Each row of a before or after table is a point. The points were changed in one or more steps. Then noise was added and the rows were shuffled. The steps act on columns, c1 being the first. Write out the steps. A step turns or swaps two columns, mirrors them in a line or flattens them onto one, adds a multiple of one to another, or multiplies or shifts one. Angles are multiples of 10 degrees, from the lower column toward the higher: turns from -170 to 170, lines from 10 to 170 but not 90. Use the fewest steps. Two steps may share a column if one is a turn and the other turns, adds or multiplies; they go together, in the order done. Otherwise the lowest column goes first.

Before (9 x 3):
[[-0.09  0.18 -0.35]
 [-0.50 -0.10 -0.20]
 [-0.14 -0.33  0.18]
 [ 0.16  0.58  0.29]
 [-0.12 -0.53  0.64]
 [ 0.88  0.44  0.23]
 [ 0.12  0.52  0.28]
 [ 0.18 -0.74  0.59]
 [-0.44 -0.50 -0.22]]
After (9 x 3):
[[ 0.28  1.03  0.13]
 [ 0.22  0.88  0.90]
 [ 0.27  1.16  0.17]
 [ 0.18 -0.68 -0.13]
 [-0.19 -0.20 -0.47]
 [-0.35  0.35 -0.08]
 [ 0.62 -1.04 -0.13]
 [ 0.59 -1.49  0.18]
 [-0.22 -1.00 -0.42]]
Steps: swap c1 and c3; multiply c2 by 2

Before (11 x 8):
[[ 0.56  0.21 -0.09  0.59  0.70 -0.41 -0.16  0.23]
 [ 0.42  0.24  0.38  0.08 -0.10  0.16 -0.04 -0.27]
 [ 0.19 -0.53 -0.58 -0.10  0.80  0.34 -0.45 -0.46]
 [ 0.62  0.17 -0.42  0.56 -0.10  0.18 -0.11 -0.22]
 [ 0.52  0.31 -0.43 -0.83  0.74 -0.22 -0.20 -0.30]
 [ 0.09 -0.35 -0.64 -0.38 -0.18  0.12  0.15  0.78]
 [ 0.84 -0.84 -0.14 -0.54  0.29  0.62  0.02  0.74]
 [ 0.60  0.14  0.28  0.14  0.20  0.31 -0.33  0.78]
 [ 0.07  0.01  0.28 -0.71  0.19  0.11  0.33  0.75]
 [-0.14 -0.87  0.05 -0.38  0.05 -0.25 -0.14 -0.59]
 [-0.38 -0.34  0.17  0.09  0.37  1.03  0.77 -0.29]]
After (11 x 8):
[[-0.18 -0.36 -0.36 -0.64  0.10  0.11  0.12  0.78]
 [ 0.21  0.32  0.14  0.28  0.61  0.31  0.15  0.79]
 [ 0.29 -0.66 -0.54 -0.14  0.83  0.62  0.53  0.75]
 [ 0.37 -0.75  0.10  0.17 -0.39  1.03 -0.37 -0.29]
 [ 0.81 -0.13 -0.09 -0.58  0.20  0.33  0.68 -0.45]
 [ 0.75  0.38 -0.84 -0.44  0.52 -0.22 -0.04 -0.31]
 [-0.11  0.20  0.55 -0.42  0.60  0.17 -0.03 -0.22]
 [ 0.04 -0.58 -0.38  0.04 -0.14 -0.25  0.68 -0.58]
 [ 0.19 -0.22 -0.71  0.28  0.07  0.12 -0.25  0.76]
 [ 0.71  0.26  0.60 -0.10  0.56 -0.40 -0.01  0.23]
 [-0.09  0.21  0.09  0.38  0.42  0.15 -0.12 -0.28]]
Steps: swap c1 and c5; mirror c2 and c7 in the line at 160 degrees; swap c3 and c4
